Rows are points. Before rounding, the points of a table are all equally far from one centre. They may lie mostly on one side of it. Write the centre, to within rounding.

Points (6 x 3):
[[ 40   7   8]
 [ 20  15  13]
 [ -9   9   4]
 [ 32  -4  10]
 [ 15 -17   6]
 [ 60  19 -36]]
Centre: [ 18   7 -30]

Points (15 x 8):
[[-14 -28 -23 -11 -31  -1  32 -28]
 [  3 -34 -43  16 -37  -5  55 -16]
 [ -7 -60 -45  12 -10   8  30  -9]
 [ -9  22 -38   9  -7 -50  21  12]
 [-37 -29 -39   9 -17 -34  23   4]
 [  5  18 -20  -8   0 -45  16 -10]
 [  9 -23 -45  18 -35  35  38 -24]
 [ 10 -38 -18  -8  -2 -20  47  33]
 [ 14  -1  -6  10  40  12  50   5]
 [  7  16 -21  22 -35 -33  58  22]
 [ 16  -7   9   7 -17 -32  35 -35]
 [-25  -6 -37  44 -38 -38  40   9]
 [  7 -51 -16  25 -28  10  47 -27]
 [-38 -29 -18  26 -13 -21  51  -7]
 [-15  -6 -14 -27 -12 -10  23 -19]]
Centre: [  7  -8 -18  29  -9  -1  14   7]

Points (15 x 11):
[[  3   8  39  23 -20  31 -23  -2   4   6   4]
 [-20  40  30   2   7   8  25  -1  26 -29 -13]
 [-13  15  11   4 -12  53  22  38  33  -5  12]
 [  1   3  40  38   6  42  20  31 -11  43 -42]
 [  8  55  38 -13   6  16   4  17  15  26 -30]
 [ 11  47  17  39 -16  34  13  27   2   6   8]
 [ -6  60  20 -28  14  50  11  16 -20 -15   6]
 [-21  -4  53 -24 -10  39 -35   5 -13  24  -5]
 [ -4  22  18  43  15  39  -2  11  25  -2  13]
 [-35  14  59  40   5  32  -5  17  -6  21 -42]
 [-12  35  32  -4 -19  46   0 -18 -18  -9  23]
 [  7  24  35   3   9  55 -11 -10   4  36 -12]
 [ 19   0 -10  24 -26 -10  11   2   9  14  16]
 [  0  49  27  -1  34  28 -18  -8  18  25  -5]
 [ 10  22  11   7   5  53 -22  31  -8 -12 -24]]
Centre: [-33  11   7   0  12   9  15  20 -22  22  -1]

Points (25 x 18):
[[-21  22 -17 -25  -5 -14 -15 -13  47  22 -13 -46   6  -8   2  -7  -2  -9]
 [-10   1  -3 -26 -25  24 -12 -31  41  19   9 -35  -2   0 -17  16 -19 -18]
 [-46   3 -10 -26   7   5  -6  -4  37  10   8 -28  13  26 -20  -5 -14  20]
 [-32  11 -18 -42  -7  10  -6 -18  43   1  13 -36  23   2 -25 -26 -18  -2]
 [-31   5  -9 -25   7  -9  -5   4  56  46   2  -4  29  -4 -18   5   0 -10]
 [-21  22 -34 -27   8 -13  -6  -2  36  -6  12 -53  16   6 -13   6  -7   4]
 [-51  18   5 -17  -6   6 -23  -7  37  25   2 -32  39 -17 -33   8 -21 -16]
 [-15  10 -11 -43   1  -2  23  -9  42  13   7 -36  26  -1 -24 -22 -26 -10]
 [-22  13 -18 -36  -1   9 -14  -3  48  15   9 -42  37   3 -40   6 -19   7]
 [-46   9 -22 -32 -26  13 -18   6  19  34   6 -30   6 -23  -7 -21 -20 -10]
 [-49  -8  10 -23 -13   1 -31  -3  38  15  -4 -37  12 -20 -21 -13 -14 -10]
 [-35  24 -15 -14 -10  -8 -11 -15  55  25  17 -23  26  15 -33  -7  -1  -6]
 [-36   8 -14 -25 -12  -7 -19  15  49   8   2 -39  -4  13 -16 -14   3   4]
 [-38  -1 -17 -37 -18   4  -3  13  29  -5   5 -53  16   2 -15 -10   5 -11]
 [-29  12 -26 -36  15 -16  -8 -22  19  26  15 -45   9  14 -19  -6 -34  -7]
 [-28   7 -18 -29  -5  15 -21   3  60  26   5 -11  14   2 -26 -15 -29 -19]
 [-39   8  -6 -35 -20   1 -12 -23  48   9   0 -26  26 -12 -10  -7 -28   0]
 [-54  18  30 -36   7  30   4  11  24   5  -1   1  32   7 -17   7 -16 -13]
 [-27  -3  12 -37   4   0   8  -8  33  43   7 -41  13  -3 -22   2   6  10]
 [-31   0   2 -50   1 -21   5 -15  46  28  27 -26   8   2 -32  -5  -1  -3]
 [-43  33 -17 -36 -18   8 -28 -12  26  15  33 -17  33  -8  -6 -18 -21  10]
 [-39 -12 -20 -32 -19   5 -22   5  22  10  26 -38  14  12 -36 -28  -7  -8]
 [-46  -4 -23 -44  -7   0 -15 -15  43  -4  21 -17  11   4 -36   8 -11 -31]
 [-31   6 -16 -49 -32   7 -13   2  47  24   7 -17   6  19 -44  -3 -22  -3]
 [-42   7 -12 -16  -1  17   0 -18  48  13 -18  -8  20   9 -23   2  -9   9]]
Centre: [ -7  20   1 -27  -4  -5 -15   2  -1   7   3  -2  10  -4 -27   2  -6 -10]

Points (31 x 24):
[[ -7  -3   2  11  -1 -20 -15  12   9 -12  26  25  14  30  46  15   8 -27
  -32  -7  -8 -25  10 -20]
 [-19  -4 -13  30  -9 -29   4   5   3  -5  35  31   5  21  17   2  23 -20
  -46 -10   6 -13  27   6]
 [-18 -17 -13  -1  -6 -22   5  -8   1 -10   3  31  -9  21  46  14  12 -21
  -41   2  -7 -10   1  14]
 [-24 -15  -5  15  11   3 -16   3   9 -21  19  35   8   9  40   9  27 -38
  -48  10  -7 -15  15   8]
 [-13   3   0  15 -22 -15  -3  12 -10 -27  21   3  10  28  31  10  13 -18
  -56  25  -1 -37   7  -8]
 [-32   4 -18  20  -1 -37  -7  18  11 -14  30  29   5  39  34   3   6 -25
  -42   4   0 -17   8  14]
 [ -4 -16  -8  -6  -6 -13 -20   5   2 -42  20  43  10  34  36  -1  20 -34
  -35   6 -11 -14   4  -3]
 [-34  -1 -16  17  -7 -22  -8  -3   9 -11   7  37  10  19  51 -10  22 -30
  -32  16   7   1  11   7]
 [-12  15 -27  18  -3 -17  -2  14  11 -11  31  18  10  34  50  20  14 -30
  -26  -4  -6 -29 -13   7]
 [  0 -15   3  28   2  -2 -24   6  15 -30   8  18   2  40  49  10  13 -26
  -46   2   1 -14  13   6]
 [-10   7   6  17 -19 -29  -8  -7  18 -39  31  23  22  16  40  10  20 -44
  -42   2  -2  -3  -6  12]
 [ -8   3  11  18   3  -1 -25   3 -11 -16  13  11  14  25  33 -28  29 -32
  -32  33 -14 -13   7   5]
 [-12 -13 -15  -2   3   4 -22  13  17 -27  21  29   8  38  41   0   2 -35
  -25  16 -28 -11  11  15]
 [-12  -6 -19  28  -4 -24   2  13 -10 -24  14  32  16  26  46   3  16 -18
  -46  10   4 -24  -4   9]
 [-36  -7  -3  20  -6 -10 -10  11   8 -18  26  25   6  16  45  -5  22 -31
  -29   8 -14 -15  20   0]
 [ -8  11  -3  -2 -14 -15   6  21  17 -29  37  43  -3  34  37   0   5 -44
  -32   6 -16  -4 -14   2]
 [-21 -14 -32  14  -8 -10  -1  20   6 -25  29  25   7  21  36  -9  -4 -19
  -46  -1   6 -22  -5  -6]
 [-35  -6  -3  18   5 -20  -1  23  11 -13  33  17  -4   6  31   9  14 -39
  -46  -2 -21   3  11   8]
 [ -9   4 -21  22  -9 -15  -7   6  20 -25  34  21  -2  28  41 -10  21 -36
  -50   3  -7 -20  24   5]
 [ -2  11  -7  36  -5 -20 -10  12   3 -18   4  34  19  27  41  -2  22 -42
  -53  22   6 -20  -5   1]
 [-22  12  -1   5  27 -24   1  27 -11 -28  35  15   4   9  42  23  -2 -52
  -33   1   8  -2  16  -7]
 [-17  16   1  17 -13 -35 -18  27  11 -28  17  17   4  19  27  -2  15 -21
  -60  21   5 -27   6   2]
 [ -8  14  -4  17 -14 -28 -38   1   7 -31  42  19   9  30  43   6  13 -19
  -21  18 -11 -12  13  -2]
 [-32  -1  -3  14  11 -11 -16   7   1 -24  18  20  23  12  39  -9  16 -44
  -40   8 -25  -4   7   9]
 [ -7  10  -3  25   8 -23   7  14  16 -22  21  26 -11  23  40  -5   2 -39
  -55   0  -3 -27  12  -7]
 [-31  -3 -16  11   5 -16   0   8   8  -8  30  21  18  18  51   3  13 -32
  -30  19 -14 -25   7   6]
 [-15   0 -13  -7 -19 -31 -24  16   7 -21   6  26  -5  41  36  -6   9 -27
  -23  10 -11 -14  -4 -10]
 [-16 -16  -7  20  14 -27  11   6   4 -18  30  26  10  16  30  -8  29 -25
  -52  15 -14 -19  13  -9]
 [ -6  13  -7   1  20  -3  -2   6  23 -38  29  29  11  34  40 -12  39 -30
  -33  16 -17 -26   2  -2]
 [-39  17  -3  25  20 -26   5  12  10 -38  30  31   3  12  36  -1  15 -25
  -47  28   7 -14  20   5]
 [ -7  -9 -14  11 -19   7  -5  19   5 -27  26  28  -3  18  40 -14  11 -37
  -47   1   1 -19  10  11]]
Centre: [  1  12 -11  10   8  -5   2   7  10 -24  14   9   5  19   6  10  10 -22
 -20  18   9   6   4   1]
